Each row is a point. The last column is the point's height on a tilted bowl or saddle (a function of degree 2), plus a little noise. Count its main directions that bend up, bend down and stay straight.

Points:
[[ -3.4   1.5  -5.5]
 [ -7.6 -10.3   7.0]
 [  1.6   7.6   5.6]
 [ -5.5  -2.0  -5.1]
 [  2.5  -1.0  -2.0]
 [  2.5  -0.2  -2.3]
 [  5.1   0.3   1.7]
 [  1.2  -2.6  -2.9]
 [  1.7  -0.9  -3.1]
 [  3.8   4.6   3.3]]
Directions: 2 up, 0 down, 0 straight

Points (9 x 3):
[[  0.8  -1.5  -2.1]
 [  1.4  -1.4  -2.6]
 [ -2.8   2.2  -2.3]
 [  4.3   0.9  -6.8]
 [ -3.5   0.9  -1.2]
 [  0.9  -3.7  -2.2]
 [-10.9   1.4  -5.4]
 [-10.6  -0.6  -3.9]
 [  4.9  -0.5  -7.0]]
Directions: 0 up, 2 down, 0 straight

Points, 17 rows:
[[ -5.3   2.5  -0.2  -3.8]
 [ -2.9   2.0   2.2  -1.2]
 [ -0.4   1.2  -2.7  -1.7]
 [  2.0  -2.5   1.8   0.7]
 [  5.6  -5.4   4.4   0.9]
 [  4.4  -5.0  -1.2  -3.1]
 [  4.1  -3.9  -1.5  -3.0]
 [  2.3  -5.3  -8.8  -5.4]
 [  6.0   3.1   2.0  -2.4]
 [  4.7   6.4  -5.2   0.6]
 [-10.5   5.2   1.4 -12.9]
 [ -5.7   4.0   2.6  -4.8]
 [  4.7   5.0   0.6  -1.4]
 [ -3.3  -1.5  -2.9  -1.1]
 [ -2.6   1.9   9.8   3.6]
 [  1.3   3.0  -1.2  -1.5]
 [  6.4   0.4  -2.7  -4.9]]
Directions: 1 up, 1 down, 1 straight

Points (17 x 4):
[[-3.7 -2.8  0.4  0.8]
 [ 2.6 11.2  3.1 11.1]
 [-1.2 -4.0 -1.7  0.7]
 [-2.3 -8.5  1.7  2.6]
 [-7.1  2.4  0.6  4.5]
 [-1.1  3.5 -3.0  2.4]
 [-2.8  1.7  3.1  1.1]
 [ 8.3 -8.0  2.3  4.5]
 [ 1.5  3.6 -0.6  1.0]
 [ 1.6 -0.5  1.6 -0.8]
 [ 2.5  0.7 -0.3 -0.2]
 [ 1.1  0.2 -1.4 -0.3]
 [-1.9  3.9 -1.2  2.0]
 [-3.7 -5.4 -4.9  5.2]
 [ 8.6  7.2 -1.5  7.7]
 [10.7 -0.3 -3.5  5.9]
 [-1.3 -3.7  4.6  0.1]]
Directions: 3 up, 0 down, 0 straight

Points, 25 rows:
[[ 5.1  8.4  4.5 -4.1  1.7]
 [-2.8  1.7 -0.1 -4.1  0.7]
 [-1.2 -1.2 -4.5 -6.5  2.4]
 [-0.1  2.0  1.3  0.3 -2.4]
 [ 0.0 -3.6  1.4 -5.2 -1.0]
 [-0.2 -7.3  2.4  5.9  0.8]
 [-8.8  1.4  1.8  6.2 11.1]
 [-5.6 -5.6  6.3 -4.5  3.8]
 [ 5.4  0.0  0.0 -2.1 -5.7]
 [ 0.2 -3.1 -0.4  8.8  4.5]
 [ 2.9 -8.3  3.2 10.5  4.5]
 [ 4.5 -3.5  2.9 12.4  6.3]
 [-3.4  6.1 -6.3  1.0  8.1]
 [ 0.5 -2.0 -1.0  4.8  0.0]
 [ 3.8  3.3  5.1 -1.4 -3.9]
 [-1.0 -2.5 -3.6 -2.2  0.3]
 [ 4.2  0.4 -0.1 -2.2 -5.0]
 [-2.5 -3.1  2.0  4.9  0.7]
 [ 1.2  3.9 -7.2  0.1  1.2]
 [-2.1  1.6 -0.7  2.3  1.0]
 [-4.2  3.5  2.1 -3.1  1.8]
 [-2.1 -6.6  5.4 -0.9 -1.1]
 [ 0.0  8.0  4.6  2.3  3.4]
 [ 6.3  0.8  5.4 -1.1 -5.0]
 [ 4.7 -0.5  4.2 -0.3 -5.4]]
Directions: 3 up, 0 down, 1 straight

Points:
[[  3.7  -1.2   2.6   6.2   6.4]
 [  1.8   0.9   3.6   5.4   4.0]
 [ -3.2   2.9  -4.7   0.1   3.7]
 [ -6.4  -5.1   0.8  -2.0  -0.3]
 [ -5.2  -2.4  -1.7  -5.7   0.6]
 [ -6.4  -0.4  -4.0   6.4   6.6]
 [ -5.2  -2.6   0.9  -1.1  -1.0]
 [  5.6  -1.0  -2.9   0.2   2.9]
 [  3.5  -6.1   4.3  -5.1   3.8]
 [ -2.3   3.0  -6.3  -2.3   3.2]
 [  2.4   2.3  -1.4   3.7   5.7]
 [  3.8  -8.1  -0.4  -1.4   2.7]
 [ -4.0  -3.9  -6.2  -2.7   0.5]
 [ -1.0  -5.2  -0.8   3.2   1.7]
 [ -2.5  -3.3   1.2  -2.0  -0.9]
 [  3.6  -3.2  -3.4  -8.0  -1.1]
 [  4.0  -8.2  -3.9  -6.8  -0.9]
 [ -8.5   4.3  -8.3  -4.6  10.1]
 [  5.9  -1.3  -1.9   5.7   8.9]
 [  5.7  -3.4  -1.4   2.3   4.7]
 [ -2.7   2.4  -0.5   4.3   3.4]
 [-10.2   0.2   0.1  -6.4   4.4]
 [ -5.4  -0.2   1.1  -0.8  -0.6]
 [ -1.4  -6.7  -1.4   1.1   1.0]
 [ -6.8   8.5   4.5   1.5   3.3]
 [  5.1  -4.0  -0.2   2.9   5.0]]
Directions: 3 up, 1 down, 0 straight
